Each row is a point. The ring and each string are closed loops that go straight from each point to the next, and from the last back to the first. Before rounding, they use only three directions, however many columns there are. Count how often each string passes through the ring. Passing back the other way cancels.

Ring (10 x 3):
|  -9 |  -1 | -41 |
| -36 |  -9 |  -7 |
| -46 | -14 |  36 |
| -38 |  -9 |  64 |
| -10 |   8 |  73 |
|  25 |  27 |  55 |
|  49 |  33 |  26 |
|  56 |  28 |   3 |
|  43 |  12 | -33 |
|  21 |   5 | -47 |
String (28 x 3):
|  25 |  22 | -11 |
|  47 |  35 | -47 |
|  37 |  27 | -47 |
|  16 |  14 | -18 |
|   3 | -13 |  -4 |
|  -5 | -23 | -35 |
| -10 |  -3 | -66 |
| -11 |  17 | -60 |
|   1 |  16 | -11 |
|  -8 |  -7 |  14 |
|  -9 |   3 |   8 |
| -11 |   1 |  14 |
| -28 | -21 |  37 |
| -63 | -43 |  73 |
| -18 | -11 |  40 |
|  -3 |  19 |  19 |
|  -5 |  19 |  30 |
|  -2 |   2 |  31 |
| -10 |  -5 |  84 |
|   3 |   8 | 109 |
|  17 |   9 |  95 |
|  12 |  -2 |  54 |
|  18 |  24 |  11 |
|  48 |  46 |  10 |
|  80 |  58 |   6 |
|  72 |  23 |  14 |
|  66 |  14 |   2 |
|  33 |   3 |   4 |
Times through: 0
String, 26 rows:
|  35 |  32 |  92 |
|  50 |  46 |  51 |
|  53 |  28 |  50 |
|  26 |   7 |  28 |
|  29 |  25 |   3 |
|  53 |  45 | -19 |
|  73 |  24 | -24 |
|  51 |   1 | -19 |
|  24 |  -1 |  -8 |
|  21 |  21 | -19 |
|  34 |  23 | -73 |
|  18 |   3 | -87 |
|  -9 | -25 | -20 |
|  -6 |  -7 |  -7 |
|   2 |  13 |  -7 |
| -29 | -25 |   8 |
| -60 | -23 |  -5 |
| -73 | -19 |   9 |
| -30 |   8 |  12 |
|  -8 |   1 |  22 |
| -42 | -30 |  67 |
| -71 | -41 | 122 |
| -22 |  20 |  64 |
|   0 |  23 |  36 |
|  -2 |  -2 |  44 |
|   4 |   0 |  82 |
Times through: 0
